Each wall is flat, endless, passes through zero and stands at right angles to its row. A trip goes straight from one point to another. Which walls does it cross, in order?

Walls:
(1): 1,-19,59
(2): -38,14,8
(3): 19,7,77
(4): 12,103,49
(5): -35,74,-20
Trips:
-45,1,-52 to 85,48,-20 => 2, 4, 3
10,2,17 to 56,41,19 => 5
86,71,11 to 94,-18,-3 => 5, 1, 4
6,-18,18 to -45,7,-69 => 3, 2, 1, 5
-14,19,-22 to -21,-26,18 => 4, 1, 5, 3

Walls:
(1): -11,9,54,14,-12,25,22,-5,77
(2): 23,25,19,64,-38,47,-74,-39,53
(3): 43,-26,23,-20,-63,18,35,50,-29
(4): 6,-14,-47,-23,-40,-27,35,-104,39
(5): 48,-6,5,1,13,48,67,31,27
(6): -24,65,30,-5,32,56,-20,73,4
(7): 32,-60,42,11,14,-39,39,-14,72
(8): -15,51,-5,46,47,121,23,21,49
Trips:
37,-16,16,-42,-13,-50,35,22,-2 to -19,14,10,-27,-30,-58,-60,-17,33 => 5, 1, 3, 2
-47,-8,-74,5,24,32,51,21,34 to 1,42,-53,-13,9,16,20,-20,37 => 2
-15,-37,-57,12,58,31,-64,-77,29 to 16,-52,106,18,17,6,-46,-2,-5 => 7, 1, 4, 8, 6, 3

Walls:
(1): -41,68,-20,49,39,9,-3,49,-73,2,-17,-17,24,62,-22,36,21,32
(2): -65,-19,-27,-41,-37,36,15,-60,31,22,-35,60,-38,-22,103,-29,41,-10
(3): -2,14,23,-5,-1,41,-9,-19,51,-25,-47,31,-51,34,-24,74,27,-21
(4): -10,-40,-24,73,-35,31,33,-56,58,12,38,40,-43,7,24,18,-28,10
(5): 24,-23,13,-19,41,30,51,-63,38,-19,11,46,-43,-25,-1,16,0,15
(6): 25,53,-29,-18,72,8,-4,-58,44,-21,14,17,47,51,17,23,-68,57
Trips:
0,-28,10,-26,8,10,-35,-14,-33,-52,20,0,29,43,45,31,20,-7 to 9,-101,25,-16,36,-41,31,11,7,54,0,-95,68,-15,24,4,23,33 => 3, 2, 1, 6
-32,30,-5,15,-13,55,-30,28,38,37,14,-69,-64,36,22,-55,-42,-76 to 42,-17,26,21,23,15,-53,-44,-40,41,-12,67,-91,-16,-23,22,19,11 => 5
-3,-20,-87,-30,-78,-66,2,-2,-41,-10,-32,35,-44,58,-7,41,-4,-23 to 68,53,-34,24,57,16,-20,56,-31,30,-60,46,-119,-17,-51,-10,-61,-34 => 2, 4, 5
-34,39,7,48,0,-35,-41,-52,-108,38,-34,-11,-21,68,-84,-11,-13,21 to 101,77,-24,46,38,46,-26,10,-15,-26,59,-82,27,8,-2,4,52,23 => 6
33,-22,-49,14,-68,-20,-71,-49,14,-1,77,-67,-43,-44,38,-18,20,-39 to 104,64,-26,35,-41,10,-34,27,2,75,-57,-25,40,22,-100,0,-2,8 => 2, 4, 1, 3, 6
32,-19,-21,-22,-61,-35,-2,-89,13,11,-118,37,27,59,-41,-6,84,42 to -13,-21,-19,95,20,-29,-65,-2,24,-66,8,4,10,37,37,40,-17,-19 => 4, 1, 5, 2
0,-12,9,-64,0,-2,0,7,-69,30,101,-46,-54,2,-82,-24,-96,-13 to 32,-42,35,-26,38,26,-58,72,-61,-54,15,2,55,-41,-42,-21,-47,-14 => 1
